Rows are points. Each copy is the shape, with its points in the same order, stretched, turned, moved and blurred by noise. Some copies are also mirrored. Which?
In the rows, zero is written as 128.

Shape, 5 rows:
[[128  75]
 [115 114]
 [111 165]
 [118  94]
 [142 157]]
Copy 1, 5 rows:
[[ 92 161]
 [125 135]
 [150  92]
 [113 147]
 [114  97]]
Copy 1 is: only turned
Copy 2 (5 x 2):
[[121 180]
 [108 158]
 [ 90 107]
 [111 165]
 [117  97]]
Copy 2 is: mirrored
Copy 3:
[[ 92 161]
 [125 132]
 [169  79]
 [106 155]
 [131  82]]
Copy 3 is: only turned

Shape, 7 rows:
[[116 102 137]
 [105 160 128]
 [130 113  91]
 [157 128 176]
 [112  80 136]
 [106 158 150]
 [ 95 126 129]]
Copy 1 (7 x 3):
[[145 127 124]
 [ 75 140 136]
 [123 121  92]
 [151  97 166]
 [170 134 115]
 [ 87 135 159]
 [110 151 124]]
Copy 1 is: mirrored
Copy 2:
[[131 128 173]
 [ 91  97 123]
 [125 158 131]
 [136  72 149]
 [144 147 191]
 [ 91  77 136]
 [105 123 157]]
Copy 2 is: mirrored
Copy 3, 7 rows:
[[134 143  93]
 [ 92 138 159]
 [172 156 148]
 [120  63  85]
 [143 161  66]
 [ 86 116 126]
 [114 164 118]]
Copy 3 is: only turned

Shape:
[[ 96  62 138 131]
 [137 114  87 136]
 [172 127  97 158]
 [147 127 124 119]
 [ 77 152 164 116]
 [111 103 142  86]
 [136 115 129 128]
 [146 125 136  76]]
Copy 1, 8 rows:
[[101 208 119 113]
 [120 163 130  78]
 [150 137 141 107]
 [117 141 139 124]
 [ 88 105  96 181]
 [ 87 176 138 128]
 [118 149 134 128]
 [ 99 150 170 121]]
Copy 1 is: mirrored
Copy 2, 8 rows:
[[125 162 102 144]
 [167 117 105 140]
 [168 103 149 138]
 [130 108 124 135]
 [110 127  92  86]
 [ 96 125  98 141]
 [129 122 126 134]
 [ 93 100 121 149]]
Copy 2 is: only turned
Copy 3:
[[ 88 204 160 128]
 [ 85 122 148 118]
 [ 87 105 101 129]
 [128 135 128 111]
 [199 142 163 128]
 [136 179 169  96]
 [116 152 128 122]
 [149 154 148  82]]
Copy 3 is: mirrored
Copy 4 (8 x 4):
[[107  74 188 113]
 [120 148 120 138]
 [159 165 119 138]
 [149 122 102 122]
 [119  74 124  46]
 [120  69 108 119]
 [141 106 126 113]
 [146  90  68 136]]
Copy 4 is: only turned

Shape:
[[151 133 106 126 168 148]
 [181 169 128 113 108 153]
 [122 131 134 127 150 162]
 [ 86 160 113 102  87  87]
 [122 149 119 159 190 106]
 [ 97 119 122 109 149 128]
 [145 157 135 142 142 135]
 [134 131 114 171 156 150]
 [110  83 136 111 148 130]]
Copy 1:
[[110 131 187 127 109 106]
 [150 165 165 179 120 148]
 [108 114 143 138 141 102]
 [116  85  86 155 133 197]
 [ 75 100 177  76 127 118]
 [ 96  93 123 134 123 126]
 [114 133 159 130 138 131]
 [122 126 157  89 141  94]
 [101 126 100 126 121 104]]
Copy 1 is: only turned
Copy 2, 9 rows:
[[105 100 155 142 137 115]
 [ 89 138 134  88  96 111]
 [143 102 133 137 120  96]
 [165 148 106  88 149 145]
 [104  83 110 157 161  95]
 [162 106 139 146 148 134]
 [107 116 112 119 120  93]
 [116 116 130 152 137  76]
 [162 110 141 175 139 166]]
Copy 2 is: mirrored
Copy 3 (9 x 6):
[[115  87 129 146 156 125]
 [ 57 138 124 165  99 168]
 [118  87 141 123 115 124]
 [ 77 185 191  96 138 102]
 [129  91 181 135 193 137]
 [118 109 150  89 148  96]
 [ 98 120 158 150 134 159]
 [158  84 151 169 136 134]
 [145 108 110  80 160 101]]
Copy 3 is: only turned
Copy 4 (9 x 6):
[[111 147 137  90 173  96]
 [145 155 202 140 155 169]
 [121 180 112  80 146 140]
 [161 135 142 166  77 128]
 [ 76 152 143  76 103  58]
 [122 161  90  96 133 110]
 [111 159 173 104 119 134]
 [114 124 141  80 143 120]
 [104 142  55 100 146 120]]
Copy 4 is: mirrored

Shape (11 x 8):
[[162 137 126 131 139 172  80 132]
 [ 93 125 101 128 141 147 122 133]
 [ 99 131 139 186 153 123 100 124]
 [100 175 138 154 100 112  97 158]
 [122 148  96 120 156 164 153 167]
 [116 165  92 163 156  95 110 103]
 [137 153  95 140 117 159  91 119]
 [146 127 122 185 147 109 135 114]
 [119 154 144 121 114 100 161 164]
 [150 109 140 161 154 100  98 177]
 [150 127 121 113 159 126 143 125]]
Copy 1:
[[125 163 135  84 117 110 113 103]
 [118 131 145 112 137 186 139 168]
 [132 122 168 108  83 159 162 145]
 [166 138 100 123  89 158 168 148]
 [154 144 147 132 145 141 120 187]
 [101 130 140 113  78 154 157 204]
 [109 138 112  70 117 151 113 145]
 [119 106 155 134  75 125 128 154]
 [171 126 108 189 113 132 161 156]
 [160 175 165 180  63 121 130 117]
 [118 142 146 156 124 111 134 151]]
Copy 1 is: mirrored
Copy 2:
[[141 154 146 150 123 117 129  62]
 [158  99 131 188 131 133 105 139]
 [109  75 114 180 109  60 143 126]
 [115 129 105 161 164  96 166 165]
 [114 148 150 201 135 170 102  95]
 [133  89 131 168 113 119 184 142]
 [160 130 118 157 150 132 155  97]
 [ 87  85 108 139  96 102 158 108]
 [ 70 131 127 128 148 149 125 160]
 [ 90 137 120 160  53 107 122 113]
 [112 125 162 123 103 158 109 110]]
Copy 2 is: only turned
Copy 3, 11 rows:
[[124 114 111 154 102 135 121  62]
 [141 120 118 163  80 152 132 141]
 [130 168 132 188 121 116  94 150]
 [129 198 107 139 130 133 145 159]
 [115  99  57 148  42 152 131 136]
 [181 145 113 176 110 110  96 148]
 [162 137 112 155 107 158 119  91]
 [157 149 116 147 119 114  63 138]
 [123 146  84 102 113 126 140 180]
 [108 159 114 113  74  87 103 121]
 [136  88 101 129  97 115 111 122]]
Copy 3 is: only turned

Shape, 13 rows:
[[151 112 146 127 133 169 117  96  88]
 [130 108 113 109 114  94 121  99 111]
 [118 188 135 142  91  91 134  92 161]
 [148 119 136 112 116  90 129 135 137]
 [117 158 127 130 167 125 154 105 123]
 [129 131 155  94 189 131 137 186 174]
 [152 155 119 124 124 136 122 153 105]
 [148 140 131  85 152 128 113 103 107]
 [104 101 125 125  94 111 132 128 123]
 [103 165 151 115 153 127 112 145 138]
 [158  79 118 118 154 117 106 139 149]
 [163 107  80 112 108 120  69 123 145]
 [105 153 135 109  79 145 131 127 173]]
Copy 1:
[[146  85 140 167 144 107  87  66 168]
 [143 136  82 138 127  99 117 150 151]
 [122 146 104 133 182 140 110 171  56]
 [116 134  90 131 112 164 127 139 153]
 [118  97 145  93 156 149 121 166 132]
 [ 79 119 144  63 131 224 192 127 174]
 [117 106 158 153  91 163 127 107 139]
 [130  74 116 153 139 137 141 132 167]
 [118 169 108 134 135  94 114 121 134]
 [130 142 166 117 167 173 174 135 132]
 [132 110  93  95  81 141 132  85 177]
 [155  98  58 162  67  97 139  75 121]
 [ 80 143 110 145 175 110 147 117  70]]
Copy 1 is: only turned
Copy 2 (13 x 9):
[[142 158 123 119 131 155 157 137 113]
 [126 156 172 106 159 115 124 108 137]
 [149 100 174 153 150 120 120  88 166]
 [105 115 167 118 142 107 130 121 123]
 [138 102 127 110 125 150 127 105 162]
 [ 68  51  94 119 118 106 138 130  96]
 [ 99 116 146 138 149 156 136 129 139]
 [126 126 141  98 159 146 144 107 118]
 [111 150 148 132 146 101 130 128 145]
 [115  74 112 136 151 130 130 126 133]
 [ 87 133 147 118 132 106 103 127  82]
 [ 91 165 177 145 178 118  89 105  88]
 [108 116 127 165 146 105 148  97 138]]
Copy 2 is: only turned
Copy 3, 13 rows:
[[100 159 101 151 146 124 151 159  99]
 [134 128 146 146 125 166 177 110 121]
 [179  39 108 110  94 190 125 185 143]
 [124  96 174 129 126 134 136 126 107]
 [172  88  86 127  96 106 175 149  82]
 [ 91  71 152 100 126  24 125 109  82]
 [156  98 139 136 182 103 145 151 133]
 [108 103 123 164 155 116 191 153 100]
 [138 135 152  87 124 162 141 105 134]
 [128  74 125  95 133  82 150 163 139]
 [ 81 138 151 173 116  85 129  75 117]
 [ 91 118 141 202 166 139 137  85 199]
 [119  60 109  71 145 173 106 150 150]]
Copy 3 is: only turned
Copy 4:
[[128 167 154 131 138  81 135 120 106]
 [168 155 133 141 128 151 142 107 131]
 [134 102 109 145  77 198 136 109 123]
 [166 125 127 152 135 149 120 157 139]
 [137 117 140 123 150 145 109  91 103]
 [137  92 160 121 171 134  25 190 165]
 [148 147 108 125 147 107 116 126 105]
 [172 145 145 132 123 119  96 105 111]
 [126 160 137 135 139 161 138 142 143]
 [139 119 138 104 123 160  82 144 124]
 [158 126 151 131 157 116 107 144 181]
 [164 153 120 126 103 121 123  99 190]
 [ 91 136 134 140  92 164  81 144 162]]
Copy 4 is: mirrored

Shape:
[[119 125 136 135 178  98 114 116 150 151  99]
 [ 80 144 155 117 116  97 113 145 172 187 158]
 [159 145  88 141 146 155  93 177 112 121 164]
 [148 156  97 107 148 136 139 139 101 156  97]
 [103 143 163 151 173 136 160  96 106 115 152]
 [115  84  94  72 126 140 113 159 173 186 175]
 [141 147 158 142 114 146 122 119 139 112 131]
 [ 88 114 140 103 140 116 131 173 128 159  93]
 [104  86  87  81 165  94 120  96 173 145 166]
 [120 164  91 115 120 123 118 100  93 156 147]
 [102 138 130  97 145 137 120 176 147 109 142]
 [163 132 162 127 134 132 108 156  96 127 104]
 [151 123  99 153 100 119 121 142 159 137 160]
 [136 132  98  77 168 166 127 155 172 115 161]
 [117 114 104 112 130 159 101 127 104 166  91]]
Copy 1, 15 rows:
[[149 123 146 107  93 128 129 132 175 143 134]
 [228 128 135 134  62 111 140 155 102 117 135]
 [112 106 138 111 143  96 112  89 116  79 140]
 [110 132 109  80 134  91  89 119 145 157 124]
 [138 141 162 112 144 107 181 113 141 173 112]
 [220 153 113 123 121  99  96 110 135  89 164]
 [131 122 129 121 131 145 142 148 118 125 119]
 [160 173 123 117  81  90 115 153 157 120 139]
 [200 133 145 116 119 131 141  96 161 143 192]
 [138  94 105  91 135  89 134 116 121 161 148]
 [162 167 139 115 101 119 147 128 120  93 149]
 [ 95 132 152 108 157 113 106 167 141  92 128]
 [147  98 124 156 110 124 103 113 107 122 143]
 [171 167 132  89 134 138 125  90 126 101 147]
 [129 132  79  92 129  87 112 126 186 126 135]]
Copy 1 is: mirrored
Copy 2:
[[139 128 118 171 121  87 160 196 116 148 126]
 [162 205 169 162 136 120 116 163 134 101 181]
 [ 76  93  74 149 120  71  95  94 150  83 128]
 [142  75 110 119 187  95 145 124 130  95  97]
 [175 134  82 186 132 124 127 111 119 179 134]
 [110 127 116 149 126 124 132 153 113  47 170]
 [114 164 124 135 135 113 116  98 117 155 137]
 [160 151 141 175 140 131 168 171 100  92  94]
 [127 118  73 159 133 126 163 197 139 152 175]
 [163  95 104  85 175 111  97 128 178 128 138]
 [103 157  91 196 147 123 130 132 107 113 117]
 [116 149  99 115 116  85 129 116 111 127  97]
 [ 99 136 140 130 126 109 127  92 163 109 170]
 [ 68  97  62 199 160 111 136 127  93  95 137]
 [137  69 130 114 140 114 120 169 123 100  90]]
Copy 2 is: only turned

Shape, 17 rows:
[[119 174 177 105 126 135 135 146 112 133 124]
 [162 119 183  81 110 135 144 141 138 119 120]
 [164 126 109 103 153 145 124 140  82 152  84]
 [139 109 116 154 112 149 131 121  97 116 111]
 [138 120 162 129 164 109 164 158  97  59 154]
 [117  95 143 119 142 135 155 134 132 130 166]
 [151 123 149 140 155  55 162 124 164 125 156]
 [128 118 162 153 137 115 155 132 129 136  90]
 [120 121 133 132 125 158 115  88 103 140 118]
 [146 156 141 135 144  83 107 145 133 152 169]
 [113 145 154 132 135 139  56 114 162 131 133]
 [ 83 190 108 166 128 143  90 125  95 139 175]
 [127 120 130 175 144 159 144 145 171 101 119]
 [137 159 142 149 146 108 179 117 108 138 168]
 [ 92 174  99 129 123 113 110  77 177  65 131]
 [123 147 100 137 153 128 127  90 107 128 139]
 [103  81 124 125 121 124  78 137 153 139 125]]
Copy 1, 17 rows:
[[156 165 159 113 137 132  87 136 110 158  95]
 [169 190 110 109  91 144  45 155 106 151 106]
 [157  83 116  85 153 126 111 129 143 152 116]
 [127 132 100 120 142 121 130 110 149 101 145]
 [117 159 140  68 113 152  70  85 121 136 153]
 [122 190 102 104 120  90 111 112 117 163 137]
 [148 142 158 112  68 146 150 122  78 160 165]
 [164 132 140 108 105 124 142 116  89 105 109]
 [152 134 108 143 130  99 127 105 151 145 103]
 [120 118 159 138 137 143 140 117  81 181 162]
 [115 109 149 185 104 103  97 110  99 143  79]
 [ 82 122 161 162 196  97 163  94 146 159 147]
 [120 132 142 124  93  80 115 117 111  70 131]
 [163 157 155 105 129 125 154 112 122 171 176]
 [104 139 178 160  54 115 121 147 185 120  99]
 [139 107 141 128 125 106 152 106 165 163 134]
 [ 77 140  98 149 123  94 126 118 100 130  94]]
Copy 1 is: mirrored
Copy 2, 17 rows:
[[118 109 165 106 135 144 175 149  87 135 105]
 [118 138 138 147 122 146 156 192  89 136 113]
 [150  58 146 163  96 152 161 121 123 185 139]
 [121 113 151 167 101 108 128 116 118 158 155]
 [134 153 136 135 161 162  99 136 143 156  93]
 [121 111 148 110 136 147  96 151 136 130 145]
 [137 164 121 103 109 175  97 133 151 124  90]
 [136 110 172 152 105 155 134 128  88 117 128]
 [ 94  97 172 154 106 116 157 123 104 155 159]
 [112 108 130  91 106 146 123 136 143 136  77]
 [ 95 100 173 140 111 111 175 147 135  90 100]
 [ 91  93 167  88 117  88 147  82 134 156 107]
 [169 138 197 174 101 112  97 137 137 129 131]
 [121 143 156  95 102 153 104 114 124 173 122]
 [117 224 141 127 125 111 174 108 159 109 108]
 [118 120 151 131 107 135 141  95 150 167 143]
 [103  79 132 148 124 114 130 145 144  83 137]]
Copy 2 is: only turned
Copy 3 (17 x 11):
[[ 67 162 157 147  79 137 112 118 117 176 134]
 [ 93 118 142 127  84 164 144 140 152 192 127]
 [127 111 167 153 141 100  97 142 155 162  98]
 [153 109 121 155 162 146  95 133 163 137 150]
 [124  98  83 145 141 131 133  83 162 231 132]
 [154  99 116 169 117 135 166 110 145 135 125]
 [145 133 113  72 159 130 205  83 127 154 127]
 [130 126 158 144 173 152 155 122 113 158 128]
 [155 113 166 160 112 136 117 127 127 128 169]
 [125 163 140  97  95 135 136  80 143 120  99]
 [142 144 165 115  45 163 112 110  85  98 114]
 [115 182 128 155  88 122  67  80 132  87 148]
 [119  88 117 149 178 156 116 118 103 115 127]
 [105 133 135 137 160 115 148  69 154 155 172]
 [128 157  78  47 100 116 129 121  67 130 197]
 [151 120 134 124 134  97 121  96 122 131 167]
 [198 133 123 133  81 155 148 155 121  85  80]]
Copy 3 is: mirrored
Copy 4, 17 rows:
[[128 133 123 119  92 137  85 148 105 137  96]
 [126 106 106 101 125 109 135 163 165 152  70]
 [145 174  63  96 157 171 126 141 130 127 120]
 [142 123 101  93 151 138 154 121 122 170 132]
 [189  79 103 100 104  93  75 112 171 165 131]
 [132 145 140 112 117 105 118 104 192 172 109]
 [ 98  70 108 171  83  50 134 100 188 124 130]
 [114 108  94 108  71 104 161 122 130 146 136]
 [113 155 128 107 135 145 151 150 132 168 148]
 [ 94 122 122 170 131  76  83 104 127 120 116]
 [ 76 123 184 106 131  85 103 146 119 115 151]
 [118 159 179 145 136 144  59  96  70 145 143]
 [103  79 148  67 113 114 122  71 150 141 140]
 [111 111 101 170  99 131 102  96 146 166 124]
 [124  54 215 130 101 119 131 145 149  92 158]
 [122 134 130 140 132 148 119 128 147 140 163]
 [118 160 168  92 136  72 155 119 148 124 126]]
Copy 4 is: only turned
